Every row gives one point. Two turns around zero, p and q, are shown by what they do to some points. Write where each new point lands after one turn and then the other. Backwards means that the second turn is done in reverse. Each puzzle has new turns, and all numbers are rounded.
In the rows, zero is written as 128.

Turn p:
[124  97] => [159 132]
[176 137] => [107 172]
[ 84 150] => [118  80]
Turn q:
[103 112] => [109 151]
[125 105] => [105 128]
[140 198] => [199 124]
[144  97] => [ 99 109]
Where do these land?
p, then q: [136 106] => [143 110]
p, then q: [109  92] => [123  88]
q, then p: [179 103] => [185 123]
q, then p: [105 171] => [ 91 160]
q, then p: [111 167] => [ 98 158]

Turn p:
[169 128 108  85] => [128 103 176  96]
[106 154 118 164] => [104 166 107 137]
[158 125 166  67] => [174  89 140  81]
[ 80 123  96 159] => [116 170 127 177]
[126 109 152 165] => [118 112  89 150]
Turn q:
[143  94 178 140] => [162  88 162 115]
[124 218 142 129] => [ 46 130 153 159]
[100  98  93 129] => [147 158 100  99]
[121  98  96  97] => [162 163 106 133]
[152 132 130 144] => [124 102 119 135]
Where do these land?
p, then q: [153  84  97 174] => [132 129 131  53]
q, then p backwards: [116 131 110  92] => [ 90 141 116 134]
p, then q: [131 161 134 132] => [118 155 130 146]
p, then q: [ 90 101 100 138] => [ 96  89 126 105]
q, then p: [150 164 200 105] => [146 101  51 149]

Turn p:
[111 158 113 164 147 162] => [120 176 151 164 130 124]
[144 143  75 146 151 149] => [122 168 143 144  78 130]
[173 157 117 168 130 172] => [136 198 142 115 113  97]
[119 114 141 127  78  78] => [108  87 143  83 153 149]
[121  98 132 142 187 127] => [179 132 123 162 120 157]
[102  84 157  76  73 105] => [ 98  66  79  96 164 146]
[127 142 162  74 131 103] => [134  70 115 132 138  92]
Turn q:
[163 142 103 153 106 166] => [ 95 127 155 118 158  86]
[153 161 157 105 165 139] => [184 143 127 111 153 112]
[153 127 155 112 173  69] => [180 161  97 115  83 118]
[ 87  98  90 148 152 116] => [117  88 150 129  78 149]
[ 92 126 118 163 123 104] => [102 100 113 107 101 149]
[154  82 187 115  97 156] => [114 204 144 144 156 159]
[ 95 160  85 100  80 146] => [103  73 110 172 166 122]
Where do these land?
p, then q: [162 155 149 155 171 117] => [136 180  98 107 130  98]
q, then p: [162 160 150 160 100  95] => [ 92  88 147 153  87 127]
p, then q: [182 124  87 100 134 178] => [ 87  94  75 160 140  94]
p, then q: [ 75  76 110  66 145 159] => [ 64  74 186 129 106 118]
q, then p: [ 88 149 144 112  98 132] => [136 161 112 158 103 151]
q, then p: [115 123 187 159  94 116] => [ 87 139 114 182 107 104]
q, then p backwards: [ 87  93  75 127 155 155] => [102 150  98 124 154  62]
q, then p: [167 124 102 118 126 107] => [119 109 169 105 133 138]
p, then q: [115 148 147 156 130  94] => [155 164 136 108 129 148]

Turn p:
[126  90  67  95 127 124 151 101 127] => [166 104  68 102 103 122 136 110 118]
[149 173 193  92 161  78  82 118 110] => [ 89 102 193  83 185 123  82 112 131]
[106 151 118 102 144 176 161  97  83] => [147  77 108 182 127 108  96 112 106]
[167 154 165 180 117 143 162 134 146] => [126 182 156 155 133  85 119 170 125]
[ 95 145 117 145 157  63 150 130 113] => [101  94 108 115 171  98 163 139 158]
[ 87  90 102 123  84 133 121 107 102] => [136 113  92 137 123 160 169 106  82]
[169  69 163  95 123 189 113 173 175] => [119 171 142 111  42 178  74 152 121]
[151 118 113 133 105 173 121 156 110] => [142 165 108 159 118 159 105 122 124]
[ 98 144 101 126 118  72 109 145 181] => [146 113 145  85 142 148 184 147 170]
[130 147 140 188 144 129 112 119 134] => [109 157 159 151 136  98 152 113 146]
Turn q:
[ 95  97 127 168 111 123 142 132 146] => [ 98 128 130 173 136 108  96 121 120]
[129 135  98  95 105 140  86 109 144] => [142  91 139 123  75 140 139 113 134]
[ 89 153 152 129 111  99 145 174 139] => [121 149  93 137 120  69 132 148 102]
[148 119 171 105 121  99  82 180 127] => [136 145 108 135 100 149 157 183  76]
[142 110 127 122 110  88 186 156  41] => [ 86 152 162 100 192 101 184 127  84]
[114 148  68 132 168 165 102 100 115] => [115  97 102  97 119 162 120  72 169]
[203 142 172 174 113 146 125  64 137] => [140 149 196 108 132 162  82 183 179]
[ 99 139  33 108 197 115 153 128 150] => [126 112  71 148 143 125 176  48 188]
[152 127 160 146 115 155 153 154 148] => [144 115 128 136 159 116 105 177 126]
[101 123 172 131 120 110 129 151 139] => [133 156 113 146 121 105 113 147  93]
[135 115 126  98 137 168 104  60 123] => [167 114 165 107 110 171 104  87 137]
Where do these land?
p, then q: [153 208 111 167 130 136 129 137  96] => [122 180  91 141 130 163 113 154 188]
p, then q backwards: [128  67 174  43 148 116 142  93 122] => [ 88 147 134 132  79 194  68 148  79]
p, then q: [124 114 176 121 108 141 223 143 149] => [ 64 109  88 130 133 108 171 167  73]
q, then p: [ 86 147 150 134  66 117  82 116 120] => [123 125 133 122 180 184 151 130  78]
q, then p: [109 173  94 119 132 121 137 169 134] => [154 110  83  94 129 122 158 143 139]
p, then q: [142  61 110 114 108 103 119 102 134] => [143 101 161  90 126 108 168  90 122]
p, then q backwards: [109 109 156 122 150 123 174 172 104] => [132 134 121 187 117 133 106 176 140]
p, then q: [188 148 123 156 135 166  79 133 140] => [151 155 136  93  79 127  96 163 169]
p, then q: [ 98 127  76 148 144 150 116 116 126] => [121 122 170 156 143 119 113 125 171]
p, then q: [142 128 111 154 158 107  78  99 155] => [180 163 162 133 111 103 125 118 148]

Turn p:
[111 128 142 144 171 133 112 123 120 130 113] => [130 120  99 118 116 149 138 157 121 153 130]
[141 131 126 124 110  99 116 105 130  93 133] => [110 131 111 134 134 129  85 106 127 114 134]
[138 122 132 127 133  92 149 113 120 142 116] => [108 141 119 134 122 121 137 119  96 122 151]
[119 114 122 143 107 142 116 139 149 103 106] => [147 122 123 109 148 113 107 120 124 140  97]
[125 119 130  96 170 116 111 136 151 145 128] => [116 123 114 148  78 127 145 130 128 145 108]
[143 121 142  75 107 156 125 123 136 132 120] => [ 92 118 150 154 144 116 138 123 146 130  93]
[115 164 115 133 127 139 225 129 133 105 196] => [155  79 181 119 121 163 140 112 115  41 160]
[ 84 119 136 144 106 143 112 135 126 128 125] => [147 150 126 102 148 150 132 128 134 135  99]
[141 115 141 145 150 150 114 141 143 135 129] => [151 111 106 137 127 116 144 143 140 142 121]
[140 110 117 121 117 124 118 138  98 131 126] => [123 141 139 134 139 125 128 109 138 155 145]
[137 134 136 142 109 128 116 132 127 141 135] => [139 148 125 136 141 119 127 135 140 121 131]
[133 128 106 132 125 149 120 115 131 144 128] => [122 128 131 108 127 109 136 135 151 128 130]
[136 160 119 137 132  92 131 136 101 135 109] => [123 154 141 132 117 128 107 147 102 136 163]
Turn q:
[ 97 111 138 107 140 119 136 120 109 120 174] => [ 94 144 127 170 124 102 127 134 151 135 113]
[156 128 129 123 145 129  98 131 107 115  93] => [135 116 118 107 149 147 153 162 127 135 149]
[163 120 149 121 114 128 117 135 141 119 130] => [127 126 147  99 151 136 132 126 150 129 120]
[115 183 115 145 150 136 119 128 128 122 164] => [134 160 133 157 127 138 105 153 109  83 122]
[137 107 105 125  92 138 152 151 135 129 125] => [146  92 136 135 134 127 127  87 139 129 125]
[120 148 116 144 132  85 165 122  95 135 103] => [124 135 110 136 118 108 173 108  84 112 145]
[130 121 138 142 115 116 164 123 152 118 164] => [121 154 133 130 137 107 114  86 142 114 111]
[137 141 144 109 146 135 122 134 113 153 135] => [127 123 148 126 128 110 133 162 119 130 116]
[126 114 143 132 127 169 127 135 138  91 113] => [162 135 120 122 127 137 120 132 172 139 145]
[124  82 105 136 111 122 132 149 151 118 108] => [133  94  95 118 130 140 124  91 147 141 123]
[142 102 155 147 117 118 103 138 108 131 107] => [134 129 123 108 138 150 165 132 132 160 111]
[107 158 109 121 115 125 116  98 141 145 145] => [104 136 149 143 107 143  99 126 102 118 137]
[ 86 145 128 114 147 125 114 130 134 127 121] => [115 130 112 137  88 132 121 153 129 117 131]
[152 132 120 124 142 148 128  98 139 168 112] => [135 120 143 105 136 115 100 141  92 150 143]
Where do these land?
q, then p: [131 148 114 122  79 157 146  95 129 135 120] => [120 137  95 154 159 147 142 135 161 100 138]
q, then p: [125 134  82 138 119 142 123  97 138 140 128] => [130 139 109 120 139 146 132 133 174 143 147]
p, then q backwards: [125 143 102 124 147 146 139 119 129 125 112] => [134 131 137  96 129 127 118 128 139 148 110]
p, then q: [110  93 122 152 135  98 107 153 103  90 149] => [127 126 165 131 163 139  86 145  96 154 144]
p, then q: [144 142 127  87 123 130 125 114 134 130 136] => [129 149 110 124  97 146 128 113 140 133 121]
p, then q: [149 139 144 117 139  95 152 137 118 141 122] => [140 157 131 161 134 134 150 118 120 128 110]
p, then q: [146 146 105 147 113 162 127 116 148 104 121] => [ 93 108 104 102 137 135 132 143 155 127 117]
q, then p: [139 124 137 105 129 152 140 137 117 149 110] => [131 141 120 162 130 118 146 106 116 130 133]
q, then p backwards: [143 114 151 113 151 115 153 158 136 153 147] => [138 121 116 125 108 158 125 121 174 136 103]
p, then q: [164 130 151 112 136 109 117 139 116 166 130] => [145 156 121 141 122 132 131 100  99 103 100]
q, then p: [ 92 120 131 145 117 108 104 156 140 110 122] => [124 113 151  89 147 100 121 128 132 123 105]
p, then q backwards: [126 147 113 126 130 156 141 106 135 139 139] => [140 143 142  95 130 118 123 146 137 118 122]
q, then p backwards: [101 129 165 152 133 117 108 142 114 110 137] => [ 99 128 149 119 131 127  96 129 136 165 140]
p, then q: [ 98  83 148 153 141 105 109 124 136 100 120] => [133  94 133 148 147 131 110 140  89 146 168]

Turn p:
[ 98 141 212 140 107 143 149 139 141 120 135 117] => [ 97  96 128 166 103 127 166 147 116  68 127 145]
[178 109 110 164 122  74  63 158 160 106 150 140] => [104 119 131  78 159 159 114 111  47 168 159 133]
[154 116 111 187 151 163 110 142 141 139 103 114] => [148 126 169 108  76 142 136 106 115 157 159 126]
[145 130 155 131 126  75 138  87 112 142 125 109] => [135 129 137 144 187 128 154 136 139 122 159 154]
[121 160 150 112 137 193 132 124 150 134  94 174] => [101 185 143 150  72 125 136 131 138 101 110  98]
[ 89  90  75 152  89 145 103  60 114  67 129  87] => [199  81 187 128 154 124  65 174 115 122 115  91]
[133  87 124 132  89 101 147 116 110 141 138 129] => [161 106 121 133 171 156 137 106 127 117 114 131]
[133  92 100  94 194 112 176 132 146 106 122 132] => [135 129 107 113 138  95 174 144 149 194  94  98]
[117 159  79  79 151 151 142 157 173 166 153 122] => [ 73 135 117 100 103 122 101 114 186 163  84 131]
[173 136 173  51 168 145 142 143 100 137  80 107] => [129 190 110 185 113  80 164 128 132 159 103 184]
[104 194 110 136  81  89 167 169 125 152  83 122] => [113 129  74 154 113 205 110 158 177 128 157 151]
[ 73 109 168 138 134 119 110 125 103 143 140 166] => [119 108 104 156 137 103 132  97 119  83 153  87]
[146 142  97 148 114 153  86 112  89 113 212 144] => [148 131 134  49 141 100  74 111 105  80 129 136]
Turn q:
[115  81 123 171 132  97 147 151  99 167  85 126] => [ 66 135 152 175 121  89 161 124 135 101 128 141]
[153  98 118 121 153 112 183 128  66 137 122 137] => [ 67 141 168 146 121 100 103 149 125 164 151 116]
[124 121 108  79  78 139  78  89 165 111 133 120] => [184 118 141  78 130 149 138  76 165 143 107 138]
[114 181 175 108  56 144 100  86 150  95 134 128] => [214 157  93  78 137 112 102 106 132 125 110 168]
[154 140  89 160 128 116 106 186  85 124 147 106] => [112 127 107 151  57 115 150 130 111 136 123  75]
[147 141 163 120 100 175  84  77 174 130 148 178] => [197 156  89 127 176 169 128 113 164 159 125 158]
[139 106 114 169 150  88 165 145 136 115 165 103] => [115 101 146 165 139 100 117 148 112 112 109  68]
[ 94 123  96 147 121 171 149 161 117 116 153 110] => [143 111 128 129 111 114 145 124 113 106 190  90]
[135 142 175  65  95 143 113 139 183 135 125 152] => [175  92 109 111 149 148 126 112 115 163 116 198]
[ 95 108 127 130 190  83 139 138 100 120 103 173] => [ 58 159 161 143 149 152 129 123  76 115 121 129]
[133 143 182  97 109 185  65  98 161 103 145  80] => [172 103  47  63 150 139 110  96 167 132 123 138]
[109 140 108 133 188  83 169 120 103 198 117 140] => [ 64 144 174 132 139 132 161 205 113 121 119 134]
[152 139  86 163 162 128 166 147 126 112  88 110] => [ 99 116 149 164  84 143  95 155 136  88 141 110]
Where do these land?
q, then p: [137 131 101 126 130 149  79  80  98 173 183 115] => [ 85 122 133 129 110 145 141 137 195 166  89 171]
q, then p: [190  78  94 138 137 131 144 118 124 127 130 162] => [ 98  91 183 133 103 140 143 100 137 106 167 131]
p, then q: [147 129  77 157 125 148  83 142 122 156 131  77] => [145 149 101 119 164 137 161 108 157 186 105 154]
q, then p: [123 156 222 132 141 142 148 129 157 109  91 116] => [140 162  97  95 133 107  85 118  86 164 143  64]
p, then q: [121 116  77 154  96 147 142  97 166 142 138 144] => [125  86  86  95 142 137 106 111 161 124 142 160]
p, then q: [130 141  84 169 128 153  73 138 109 120 176 154] => [134 133 117  55 117 132 128  89 136 180  99 118]
p, then q: [116 134 154  78 162 114 167 145 165  85 129 112] => [100 107 171 160 104 108 161 136  91  87 139 154]
q, then p: [ 72 143 180  97 167 136 178 139 100 102  66 122] => [122 135  65 126 151  64  77 129  93  90 127  77]
p, then q backwards: [143  91 103 163 110 109 157 152 123 167 181 141] => [ 99 108 132  82 127 151  68 123 168 109 132 102]
p, then q: [116  79 111 151 128  97  84 120 154 148 130 145] => [ 89 131 108  87 166 111 138 141 167 131 135 104]
p, then q: [123 190 171  89 148  87 167 143 139 123  72 146] => [168 120 145 162 102 134 163 173  77  72 165 105]
q, then p: [135 130  99 162  90 110  88  94  88 107 156  95] => [106 131 156 150 157 161 115 180 152 155 131 179]
p, then q backwards: [110 146 192  48 103 141 152 167 120 103  82 135] => [169 156 165 208 140  89 109 172 126 162  98 154]
